Each row of a before or after table is a point. The points were changed in one or more steps. Then noise was added and the rows were shuffled. The steps act on how far a point lies along the listed directions, d1 being the first. What was done? A step turns or swaps two directions, mirrors them in a line or flattens them onto one, adds a multiple of one to another, or multiplies one. Angles are multiples of 10 degrees, from the lower direction toward the higher: turns from -170 to 170, lines from 10 to 170 but not 90. Use the fewest steps. Two steps may share a direction if one is a turn and the other turns, adds or multiplies; they go together, in the order done. Otherwise the lowest direction goes first.

Directions:
(1): [-2.27 -1.97  0.29]
(2): [ 1.92 -2.28 -0.51]
(3): [ 0.55 -0.20  2.96]
Before:
[[ 0.06 -0.20 -0.44]
 [ 0.27  0.14 -0.36]
 [-0.95  0.21  0.82]
 [-0.51 -0.29  0.24]
 [ 0.02  0.57 -0.62]
 [-0.18 -0.20  0.35]
 [-0.78 -0.53  0.14]
 [-0.35 -0.80  0.43]
 [ 0.14  0.06  0.29]
 [-0.05 -0.19  0.52]]
After (10 x 3):
[[ 0.69  0.64 -0.13]
 [-0.24 -0.20  0.36]
 [ 0.47  0.38 -0.25]
 [ 0.07 -0.59  0.59]
 [-0.09  0.19  0.43]
 [ 0.22  0.86 -0.39]
 [ 0.14  0.25 -0.32]
 [ 0.96 -0.02 -0.81]
 [ 0.02  0.23 -0.53]
 [-0.13 -0.07 -0.30]]
Steps: turn d1 and d2 by -170 degrees; multiply d3 by -1

Directions:
(1): [ 2.09 -0.78 -1.55 -1.84 -2.12 -2.71  1.25 -0.40]
(2): [ 2.15 -0.52 -2.46 -0.26  1.08  0.93 -3.01  1.48]
Before (8 x 8):
[[ 0.73 -0.46 -1.00 -0.15  0.16  0.14 -0.75  0.20]
 [ 0.14  0.18 -0.63  0.15  0.63  0.90 -1.33  0.59]
 [-0.37  0.12  0.61  0.54  0.27  0.52  0.14  0.09]
 [ 0.12 -0.06 -0.09 -0.01 -0.34 -0.37  0.09 -0.10]
 [-0.31  0.34  0.56  0.31  0.76  0.25  0.03  0.07]
 [ 1.05 -0.39 -0.95 -0.38 -0.02 -0.34 -0.52  0.40]
 [ 0.72 -0.22 -0.60 -0.42 -0.17 -0.58  0.22  0.13]
 [-0.01  0.16  0.14  0.07  0.40  0.02 -0.36  0.13]]
After, 8 rows:
[[ 0.35 -0.05 -0.50  0.10  0.66  0.40 -0.63  0.45]
 [-0.11  0.02  0.01  0.50  0.91  0.86 -0.88  0.48]
 [-0.12  0.25  0.50 -0.13  0.10 -0.53  0.71 -0.22]
 [-0.52 -0.08  0.09  0.60  0.74  0.96 -0.55  0.04]
 [-0.01 -0.06  0.47  0.05 -0.41 -0.31  0.81 -0.22]
 [-0.21  0.21  0.45  0.04  0.21 -0.18  0.06 -0.09]
 [ 0.24 -0.07 -0.28  0.06 -0.06 -0.05 -0.38  0.09]
 [-1.28  0.59  0.90  0.53  0.32  0.80  0.10 -0.15]]
Steps: turn d1 and d2 by 90 degrees

Directions:
(1): [-2.48 -1.68  1.41 -0.80 -2.73 -0.70 -0.49  0.33  3.25 -2.25  0.81 -0.56]
(2): [ 0.27 -1.52  0.82 -2.44  1.31 -0.12 -3.09 -0.10 -1.48 -0.38 -1.23 -3.51]
(3): [-0.25 -3.85 -1.48  1.15  1.78 -0.55 -0.40  2.98 -0.94 -1.00  1.09  1.58]
(4): [ 0.51 -0.42  2.70  1.48  2.63  0.42  0.51  0.14  2.15 -0.89 -3.63  0.80]
(5): [ 2.67 -0.51 -2.84 -2.25 -0.76  2.36 -0.31  0.93  2.66  0.15 -1.23  0.49]
(6): [-1.39 -2.13 -1.43 -1.36  2.24  0.14  2.40 -3.77  0.76  0.26  0.59 -0.31]
Before, 11 rows:
[[ 0.14  0.16  0.56 -0.10 -0.21 -0.26  0.23 -0.42  0.01  0.26 -0.03 -0.34]
 [ 0.44 -0.15  0.06 -0.66  1.02  0.30  0.09 -0.73 -0.58  0.26 -0.56 -0.25]
 [ 0.00 -1.12 -1.11 -0.40  0.58 -0.01  0.33  0.40 -0.43  0.19  0.45  0.16]
 [ 0.46 -0.01 -0.11 -0.90 -0.04  0.10 -0.41 -0.82 -0.20  0.04 -0.29 -0.60]
 [ 0.47  1.04 -0.37 -0.65 -1.30 -0.17 -0.95  0.49 -0.68  0.54  0.28 -0.16]
 [ 0.20  0.41  0.12  0.17  0.28  0.03 -0.13 -0.38 -0.38  0.55 -0.29  0.03]
 [-0.59 -0.83 -1.13 -1.10 -0.42 -0.12 -0.04 -0.06  0.12 -0.17  0.98 -0.28]
 [ 0.42  0.50 -0.43 -0.46  0.40  0.18  0.33 -0.87 -0.32  0.49 -0.30 -0.01]
 [ 0.29  0.09 -0.01 -0.45  0.52  0.58  0.08 -0.49  0.30  0.27 -0.46 -0.12]
 [ 0.05 -0.40 -0.34 -0.04  1.02  0.22  0.31 -0.26 -0.50  0.32 -0.24  0.12]
 [ 0.08  0.02  0.19 -0.40  0.85  0.02  0.36 -1.15 -0.35  0.12 -0.38 -0.45]]
After (11 x 12):
[[ 0.15 -0.16  0.12  0.29  0.98  0.16  0.15  0.13 -0.42  0.22 -0.54  0.27]
 [ 0.18  0.27  0.54 -0.18  0.52  0.38 -0.32 -0.13 -0.01  0.15 -0.65 -0.34]
 [ 0.28  0.28  0.84  0.07  1.01  0.01  0.03 -0.37 -0.75  0.14 -0.73 -0.09]
 [ 0.18  0.27  0.51  0.04 -0.31 -0.23  0.37 -0.29  0.15  0.31  0.00 -0.13]
 [ 0.16  0.49  0.84  0.40  0.75 -0.06  0.36 -0.64 -0.20  0.01 -0.76  0.02]
 [-0.06  0.08  0.64 -0.33  0.29 -0.30 -0.26 -0.97 -0.50 -0.03 -0.33 -0.55]
 [-0.90 -1.31 -0.30 -0.79  0.73 -0.20  0.29 -0.64  0.47 -0.44  0.20 -0.34]
 [-0.13 -1.26 -0.50 -0.14  1.18 -0.04  0.32  0.30 -0.26  0.02 -0.17  0.07]
 [-0.25  0.31 -0.79 -1.09 -0.66 -0.36 -0.27 -0.90 -0.84  0.71  0.83 -0.45]
 [ 0.21  0.47  0.04  0.27  0.14  0.04 -0.08 -0.28 -0.33  0.59 -0.23  0.20]
 [ 0.48  0.52  0.08 -0.28  0.66  0.13  0.14 -0.74 -0.31  0.39 -0.74 -0.06]]
Steps: turn d2 and d5 by -60 degrees; turn d4 and d6 by -60 degrees

Directions:
(1): [-2.33 -0.24 -1.66  1.56  1.98  0.56 -0.08  3.33 -1.33  1.26  1.95 -1.28
 -0.85  1.86 -1.17 -2.72 -1.38  1.83  0.66  2.71]
(2): [ 1.57  2.54 -2.03  0.26 -0.58 -0.12 -4.07 -1.77 -2.02 -0.87  0.58 -1.35
 -0.55 -2.70  0.23 -1.83 -1.89 -0.89 -1.99  1.12]
(3): [-2.13  0.17 -0.63 -0.02 -4.19  1.97  1.19  0.03 -0.59  0.11 -0.02 -0.80
  0.88 -0.38  0.43  3.75 -1.52 -0.24 -0.56  3.76]
(4): [-0.65 -1.18 -0.06 -1.93  2.28 -0.85  0.62 -0.70 -2.28 -0.01 -2.78 -4.66
  0.22 -1.07 -3.04  1.51  0.94 -0.32  0.19  0.15]
(5): [-2.44 -2.86 -2.66  1.55 -0.16 -2.47 -1.93 -0.69  2.46 -1.57  0.97 -0.84
  0.79 -0.02 -0.33  1.32 -2.54 -1.18  1.50 -2.04]
(6): [-2.06  1.92  2.46  2.53 -0.86  0.70 -0.91 -0.48 -0.56 -1.39  0.17 -1.56
  1.02 -0.01 -0.47  0.67  0.09  4.61 -1.30 -2.95]
Before (14 x 20):
[[ 0.29  0.44 -0.17 -0.18  0.16  0.54  0.30  0.61 -0.70  0.75  0.40  0.02
  -0.37  0.46  0.17 -0.65  0.12 -0.16 -0.09  1.09]
 [-0.80 -0.40  0.41 -0.06  0.41  0.17  0.80  0.16 -0.50  0.37 -0.90 -0.92
   0.34  0.27 -1.09  0.62  0.57  0.89  0.29 -0.72]
 [-0.04  0.40 -0.04 -0.39  0.79 -0.10  0.08 -0.09 -1.07  0.11 -0.50 -0.89
  -0.25 -0.45 -0.63 -0.41  0.40 -0.11 -0.29  0.32]
 [ 0.07 -0.03 -0.61 -0.23  0.17  0.20 -0.04  0.08 -1.08  0.57 -0.15 -0.86
   0.00 -0.24 -0.33 -0.45 -0.29 -0.10 -0.15  1.16]
 [ 0.06 -0.52 -0.18  0.41  1.21 -0.77  0.26  0.70  0.31  0.04 -0.04  0.20
  -0.20  0.15 -0.17 -0.94  0.29  0.06  0.44 -0.54]
 [ 0.28  0.55  0.91  0.10  0.72 -0.24 -0.05 -0.13 -0.99 -0.05 -0.94 -1.39
  -0.13 -0.53 -0.89 -0.09  0.35  0.83 -0.53 -0.63]
 [-0.36  0.15  1.01 -0.08  0.45  0.28  0.66 -0.57 -0.68  0.01 -1.05 -1.10
   0.29  0.29 -0.66  0.97  0.30  0.58  0.00  0.10]
 [-0.55 -0.06  0.17  0.30  1.13 -0.57 -0.04  0.30  0.26  0.13  0.41 -0.21
  -0.13  0.38 -0.29 -0.42  0.07  0.39  0.39 -0.28]
 [-0.44 -0.10  0.44 -0.22  0.02 -0.31  0.59 -0.57 -0.05 -0.36 -0.68 -0.50
   0.27 -0.35 -0.27  0.91  0.44  0.48  0.05 -0.73]
 [ 0.37  0.41 -0.52  0.28  0.39  0.22 -0.38  0.15 -0.47  0.50  0.40 -0.37
  -0.41 -0.37 -0.42 -1.19 -0.46  0.28 -0.22  0.64]
 [ 0.22 -0.32 -0.28 -0.32  0.69 -0.34 -0.05  0.27 -0.21  0.08  0.21 -0.18
  -0.23  0.28 -0.42 -0.38  0.05 -0.39  0.21  0.33]
 [-0.13 -0.05  0.13  0.17  0.13 -0.08 -0.13  0.09  0.15 -0.28  0.19 -0.33
   0.29  0.04 -0.36  0.26  0.30  0.02 -0.07 -0.41]
 [ 0.74  0.57  0.70 -0.51  0.06  0.07 -0.08 -0.40 -0.68 -0.19 -0.68 -1.17
   0.24 -0.65 -0.47  0.09  0.35  0.22 -0.45 -0.19]
 [-0.13 -0.28 -0.61  0.10  0.04 -0.11 -0.48  0.40 -0.58  0.08  0.78  0.26
  -0.15  0.12  0.30 -0.51 -0.82 -0.34  0.10  1.00]]
After, 14 rows:
[[ 1.06  0.97  1.03 -0.72  0.10  0.39  0.21 -0.30 -1.01  0.02 -0.82 -1.05
   0.14 -0.65 -0.44 -0.05  0.69  0.41 -0.67  0.10]
 [ 0.98  1.38  1.68 -0.34  0.77  0.46  0.48  0.08 -1.72  0.40 -1.23 -1.14
  -0.35 -0.52 -0.81 -0.45  1.06  1.16 -0.97 -0.08]
 [-0.26  0.24  1.02 -0.41  0.45  0.68  1.26  0.29 -1.06  0.74 -1.12 -0.75
   0.15  0.22 -1.00  0.32  1.10  1.17 -0.01 -0.24]
 [-0.12  0.00 -0.57  0.03  0.12  0.18 -0.02  0.52 -0.34  0.49  0.54 -0.13
  -0.25  0.45  0.12 -0.48 -0.27 -0.36  0.12  0.77]
 [-0.23 -0.38 -0.95 -0.05  0.15 -0.11 -0.27  0.03 -0.77  0.40  0.00 -0.96
   0.10 -0.22 -0.35 -0.30 -0.61 -0.28  0.06  0.89]
 [-0.16 -0.78 -0.74 -0.06  0.68 -0.70 -0.34  0.17  0.20 -0.17  0.35 -0.32
  -0.12  0.30 -0.47 -0.15 -0.38 -0.58  0.47  0.00]
 [ 0.17  0.70  1.59 -0.41  0.48  0.81  1.04 -0.43 -1.18  0.32 -1.23 -0.90
   0.13  0.28 -0.59  0.70  0.83  0.83 -0.31  0.53]
 [ 0.26  0.32 -0.60  0.36  0.41  0.11 -0.47  0.16 -0.37  0.43  0.42 -0.40
  -0.38 -0.37 -0.41 -1.13 -0.57  0.25 -0.16  0.57]
 [-0.09  0.36 -0.07 -0.37  0.78 -0.11  0.06 -0.10 -1.04  0.07 -0.49 -0.89
  -0.27 -0.43 -0.64 -0.38  0.38 -0.13 -0.32  0.29]
 [-0.38  0.12  0.32  0.18  1.16 -0.40  0.10  0.34  0.10  0.24  0.37 -0.17
  -0.16  0.40 -0.30 -0.51  0.26  0.46  0.30 -0.16]
 [-0.56 -0.77 -1.07  0.34  0.02 -0.53 -0.83  0.29 -0.16 -0.17  0.94  0.09
  -0.03  0.11  0.24 -0.29 -1.26 -0.55  0.35  0.66]
 [-0.01  0.42  0.92 -0.45  0.06  0.13  0.94 -0.45 -0.47 -0.08 -0.82 -0.34
   0.14 -0.34 -0.19  0.69  0.91  0.72 -0.20 -0.38]
 [-0.10 -0.71 -0.40  0.51  1.21 -0.93  0.12  0.67  0.45 -0.06  0.06  0.14
  -0.14  0.11 -0.21 -0.86  0.11  0.02  0.53 -0.69]
 [ 0.10  0.24  0.37  0.00  0.12  0.14  0.06  0.17 -0.07 -0.17  0.10 -0.25
   0.20  0.07 -0.34  0.15  0.52  0.13 -0.22 -0.22]]
Steps: add -1.5 times d6 to d5

Directions:
(1): [ 1.81  4.83  1.86  0.31  1.05  2.04  2.34 -0.19  1.83 -0.90  1.16  0.51
  0.04 -0.72  2.11  1.96 -0.80  0.16 -1.43  0.41 -1.58 -2.01 -0.38 -3.08
  2.50  1.71  2.82  1.47 -0.67  1.69  0.33  0.12]
(2): [ 2.57 -0.46 -2.00  1.30 -0.74 -1.85  1.03 -2.22  0.07  3.37  0.95 -0.94
  1.29  2.23  2.02 -1.33 -0.05  2.24  0.07  0.26  0.22 -0.07  0.93  2.60
  4.71  2.70 -1.65  0.90 -0.95 -0.33  0.03 -1.52]
Before, 9 rows:
[[ 0.69  1.23  0.27  0.34  0.52  0.41  0.57 -0.46  0.23  0.05  0.20  0.07
   0.36  0.04  0.37  0.22 -0.05 -0.01 -0.59  0.17 -0.51 -0.58 -0.10 -0.43
   0.82  0.32  0.81  0.14 -0.19  0.26  0.20 -0.14]
 [-0.17 -1.80 -0.66  0.32 -0.39 -1.20 -0.66 -0.41 -0.62  0.77 -0.33  0.13
   0.23  0.65 -0.23 -0.72  0.23  0.20  0.09 -0.21  0.34  0.62  0.12  1.35
   0.27 -0.14 -1.29 -0.40 -0.09 -0.49 -0.29 -0.30]
 [-0.47 -0.89  0.03  0.12  0.08  0.05 -0.61  0.25  0.01 -0.08 -0.36 -0.01
   0.01 -0.32 -0.34 -0.07  0.14 -0.39  0.56 -0.16  0.22  0.36 -0.20  0.09
  -0.58 -0.74 -0.36 -0.29  0.31 -0.10  0.08  0.15]
 [ 0.25  0.21  0.33 -0.02  0.18  0.02  0.28 -0.07  0.33  0.13  0.14  0.07
   0.09 -0.04  0.42  0.15  0.00  0.30  0.00  0.05  0.02 -0.23  0.17 -0.25
   0.54  0.45  0.21  0.20  0.05 -0.04 -0.20  0.04]
 [ 0.79  0.64 -0.13  0.52 -0.03  0.16  0.62 -0.25  0.28  0.62  0.47  0.10
   0.30  0.34  0.84  0.39 -0.21  0.73  0.04  0.07 -0.29 -0.12 -0.12 -0.43
   1.36  1.25  0.15  0.24 -0.31  0.05  0.15 -0.47]
 [-0.51 -1.74 -0.20  0.08 -0.02 -0.46 -0.48 -0.05 -0.76 -0.06 -0.41 -0.08
   0.07  0.16 -0.80 -0.59  0.46 -0.10  0.73  0.14  0.40  0.78 -0.12  0.67
  -1.26 -1.06 -0.86 -0.34  0.23 -0.47 -0.36  0.10]
 [ 0.46  0.36  0.05  0.00 -0.04 -0.01  0.29 -0.16  0.40  0.03  0.14  0.22
   0.11 -0.02  0.67 -0.05 -0.04  0.28  0.17 -0.33 -0.16 -0.41  0.23  0.05
   0.51  0.07  0.30  0.20 -0.07  0.17  0.01 -0.21]
 [ 0.84  0.84  0.21  0.20  0.23  0.35  0.81 -0.38  0.23  0.34  0.33  0.23
   0.07  0.02  0.63  0.26 -0.05  0.36 -0.60  0.19 -0.53 -0.70 -0.13 -0.50
   1.18  0.88  0.24  0.60 -0.11  0.61  0.11  0.06]
 [-0.25 -0.51 -0.35  0.17 -0.06 -0.34  0.02  0.19  0.13  0.14 -0.31 -0.03
  -0.24  0.29 -0.46 -0.39  0.20  0.14  0.09 -0.31 -0.01  0.47  0.16  0.14
  -0.26 -0.25 -0.33  0.10  0.00 -0.35  0.20  0.14]]
After, 9 rows:
[[ 0.35 -1.16 -0.72  0.19 -0.25 -0.64 -0.03 -0.50 -0.50  1.00 -0.04 -0.05
   0.17  0.53 -0.04 -0.65  0.28  0.51 -0.01  0.05  0.13  0.09  0.12  0.97
   0.62  0.42 -1.04  0.10  0.07 -0.08 -0.02 -0.13]
 [ 0.02 -0.57 -0.02 -0.03 -0.01 -0.35 -0.06 -0.11  0.04  0.39 -0.03 -0.03
   0.12  0.13  0.14 -0.21  0.12  0.35  0.22 -0.01  0.27  0.09  0.25  0.31
   0.28  0.26 -0.27 -0.01  0.13 -0.31 -0.26 -0.03]
 [-1.11 -0.62  0.70 -0.28  0.19  0.14 -0.72  0.68 -0.29 -1.11 -0.60  0.70
  -0.41 -0.61 -0.83  0.34  0.10 -0.90 -0.23 -0.26 -0.08  0.27 -0.43 -0.56
  -1.64 -1.17  0.09 -0.58  0.26  0.00 -0.26  0.50]
 [ 0.16 -0.51 -0.29 -0.03 -0.23 -0.39 -0.11 -0.15  0.08  0.23 -0.05  0.13
   0.12  0.12  0.33 -0.40  0.08  0.29  0.41 -0.42  0.14 -0.06  0.31  0.63
   0.13 -0.21 -0.21 -0.04  0.05 -0.13 -0.05 -0.25]
 [ 0.52 -0.40 -0.67  0.45  0.06 -0.56 -0.03 -0.75 -0.34  0.89 -0.02 -0.25
   0.57  0.62  0.02 -0.64  0.21  0.31 -0.13  0.08  0.04  0.06  0.19  0.98
   0.77  0.20 -0.36 -0.21 -0.14 -0.34  0.10 -0.41]
 [-0.32  0.53  1.09 -0.09  0.60  0.86  0.33  0.39  0.04 -1.25 -0.11  0.36
  -0.21 -0.67 -0.34  0.59  0.12 -0.55  0.07  0.26 -0.35 -0.09 -0.51 -1.31
  -1.24 -0.93  0.77  0.10  0.17  0.35 -0.22  0.49]
 [-0.29  0.15  0.10  0.07  0.14  0.12  0.19  0.41  0.36 -0.35 -0.26  0.12
  -0.40 -0.03 -0.41  0.00  0.11 -0.10 -0.10 -0.28 -0.24  0.23  0.01 -0.53
  -0.47 -0.34  0.22  0.18  0.02 -0.10  0.23  0.33]
 [-0.06  0.44  0.57  0.19  0.39  0.67  0.00  0.25  0.50 -0.43 -0.09  0.15
  -0.01 -0.57  0.16  0.49 -0.07 -0.39  0.17 -0.05 -0.22 -0.18 -0.32 -0.80
  -0.05 -0.35  0.43  0.08  0.15  0.36  0.17  0.22]
 [-0.09 -1.33 -0.80  0.31 -0.44 -0.61 -0.41 -0.06 -0.45  0.83 -0.06 -0.07
   0.21  0.54 -0.15 -0.37  0.13  0.56  0.63 -0.12  0.36  0.71  0.01  0.71
   0.05  0.39 -0.93 -0.41  0.01 -0.65  0.02 -0.45]]
Steps: turn d1 and d2 by 100 degrees
